Every row gives one point. The points of each table are mixes of a few directions, plus a little noise. How many directions does each table use, and how many do they share? Where both have some left over, give the other angles between the two spaces (their principal angles), to ten degrees, smallest first.

First:
array([[ 42, -20,  19],
       [-15,   1,  31],
       [-32,   8,  36],
       [ 54, -16, -42],
       [-49,  27, -43]])
Second:
array([[-44,   5,  10],
       [-26, -24, -51],
       [ 80, -11, -23],
       [  2,  11,  23],
       [-11,  20,  41]])
Directions: first 2, second 2, shared 1; angles 40

First:
array([[ -5,  32,  10,   8, -37, -17, -30,   1],
       [-32,  25,  -8,  31,   8,   4, -38,  -3],
       [-29,  14,  -1, -13,   7,   4,  28, -26],
       [ 18, -54,  34, -42,  64,  35,  55,  29],
       [ 45, -88, -34, -57,  44,  67, -30,   6],
       [ 23, -39,   1, -30,  24,   9,  57,   0],
       [ -9,  41,  -9,  73, -26, -53,   2,   3],
       [-12,  49,  19,  24, -45, -24, -49,   9],
       [  1,  21, -12,   8, -37, -26,   4, -18]])
Second:
array([[ -25,  -64,   11,   29,   -6,   -8,   21,   -9],
       [   7,   24,  -21,  -35,   11,   10,   -8,  -10],
       [ -14,   31,   18,  -14,    9, -104,  -47,   63],
       [ -12,   26,   21,   -2,    5,  -90,  -39,   57],
       [  33,   47,   18,   29,  -18,   37,    0,    7],
       [  14,   -7,    4,   25,  -13,   54,   23,  -22],
       [ -18,  -75,    0,   30,   -7,   39,   41,  -39],
       [  -3,   11,  -38,  -60,   22,    1,  -11,  -19],
       [  16,    6,  -13,   -3,   -4,   62,   18,  -32]])
Directions: first 5, second 3, shared 1; angles 60, 90

First:
array([[ 21, -50,  45, -62, -17, -51, -31,  -3,  15, -76, -42,  18],
       [ -6,  28,  10,  26, -17, -34, -48, -34, -35, -16,   8, -26],
       [-42,  -6,  17,  -2, -67, -24, -37,  22,   1,  -9,  23,  -7],
       [  2,  -7,  15,  -6, -20, -25, -30,  -5,  -2, -26,   8,  -7],
       [ 61,   2, -24,   0,  83,  30,  54, -24,   8,   5, -29,   7],
       [  1,  36, -29,  50, -41, -11,  -1,   0,   5,   4,  39, -52],
       [-14,   1, -16,   6,  57,  66,  35,  15,  -7,  69,  18,  38],
       [-71,  52, -35,  35,  -5,  47,  56,  10, -24,  86, -42,   0],
       [ 16, -34,  -1, -29,  39,  37,  33,  25,  25,  15,   5,  37],
       [ 33, -23,  18, -18, -13, -34, -29,  -5,  14, -52,  12,  -8]])
Second:
array([[  41,  -16,   26,  -23,   80,    0,  -24,  -43,  -28,  -18,  -16,
          34],
       [ -51,   19,  -31,   28, -100,   -1,   29,   53,   35,   22,   20,
         -41],
       [  19,   -7,   11,  -10,   36,   -1,  -11,  -19,  -14,   -8,   -7,
          15],
       [ -72,   27,  -44,   39, -140,   -1,   41,   73,   50,   31,   29,
         -58],
       [   5,   -1,    4,   -4,   12,    0,   -3,   -7,   -5,   -3,   -2,
           6],
       [ -21,    8,  -12,   11,  -40,    0,   11,   21,   15,    9,    9,
         -16],
       [ -46,   18,  -29,   25,  -90,   -1,   27,   47,   33,   20,   19,
         -38],
       [  20,   -9,   11,  -11,   39,    0,  -12,  -21,  -14,   -8,   -9,
          16],
       [  45,  -17,   27,  -25,   88,    1,  -26,  -47,  -33,  -20,  -18,
          36],
       [  28,  -10,   17,  -15,   53,    0,  -15,  -29,  -20,  -12,  -10,
          22],
       [  30,  -12,   19,  -17,   60,    1,  -17,  -31,  -21,  -13,  -11,
          25]])
Directions: first 5, second 1, shared 1

First:
array([[-32,   5,  54, -27, -13, -25,  72,   9,  22, -21,  35,  28,  39,
         48,  49, -67,   2,  -7],
       [ -7,  28,  41,  32, -48,  59, -15, -43, -20,  26, -41, -64, -18,
        -30,  60,  28, -38,  -3],
       [ 66,   5, -38,  28,  29,   3, -94, -14, -35,  -2,  -9, -21, -39,
        -75, -47, 100, -12,  21],
       [ 57,  -4, -27,  -2,  46, -38, -53,  11, -14, -28,  32,  22, -11,
        -40, -49,  57,   5,  20],
       [-35,   8,   5,  23, -45,  60,   4, -25,  -5,  42, -56, -51, -15,
          3,  32,  -6, -14, -14],
       [ -3,   1,  26, -20,   6, -29,  31,  10,  11, -23,  34,  28,  23,
         19,  16, -27,   4,   2],
       [-70, -19, -28,   0, -35,  45,  45,   5,  22,  50, -55, -17,  -1,
         55,  -1, -65,  19, -30],
       [-22, -20, -22, -20,  12, -19,  31,  25,  20,  -2,   9,  31,  13,
         38, -24, -42,  25,  -8],
       [  3, -18, -17, -27,  30, -44,  19,  29,  16, -21,  35,  46,  17,
         24, -32, -27,  25,   2],
       [ 43,  11,   7,   8,  17, -13, -40,  -9, -18, -19,  17,  -3, -10,
        -42,  -4,  50, -14,  16]])
Second:
array([[  4, -57,   2,   2, -52,  26,   7,   2,  -5,  29,  45,  15, -39,
         56,  48,   3, -68,  22],
       [-23,   3,  20,  -9,   5,   5,  71, -10,  27, -21, -22,  23,  11,
         23, -50, -10,  34, -54],
       [ 20,  40,  11,   5,  21,  -3, -55,   0, -25,  -8, -22, -23,  18,
        -58,   2,  18,  27,  17],
       [ 20,  64,  30,   3,  35,  -1, -49,  -5, -26, -24, -47, -23,  33,
        -79, -23,  24,  59,  -1],
       [-30,   1, -64,  -5,  40, -52,  30,  10,  39,  -6,   3,  -4,  14,
          9, -30, -41,  18, -13],
       [ 18,   1,   8,   5, -11,  10, -40,   2, -22,  10,   7, -10,  -7,
        -15,  28,  15, -16,  26],
       [-30,  32, -62,  -5,  65, -62,  22,   8,  38, -20, -20, -14,  34,
        -23, -52, -39,  52, -21],
       [ 35, -20,  46,   8, -50,  48, -49,  -3, -44,  22,  19,   0, -28,
          1,  58,  38, -48,  37],
       [-15, -65,  10,  -5, -54,  29,  63,  -4,  18,  19,  37,  35, -37,
         85,  18,  -8, -55, -14]])
Directions: first 3, second 3, shared 0; angles 30, 60, 90
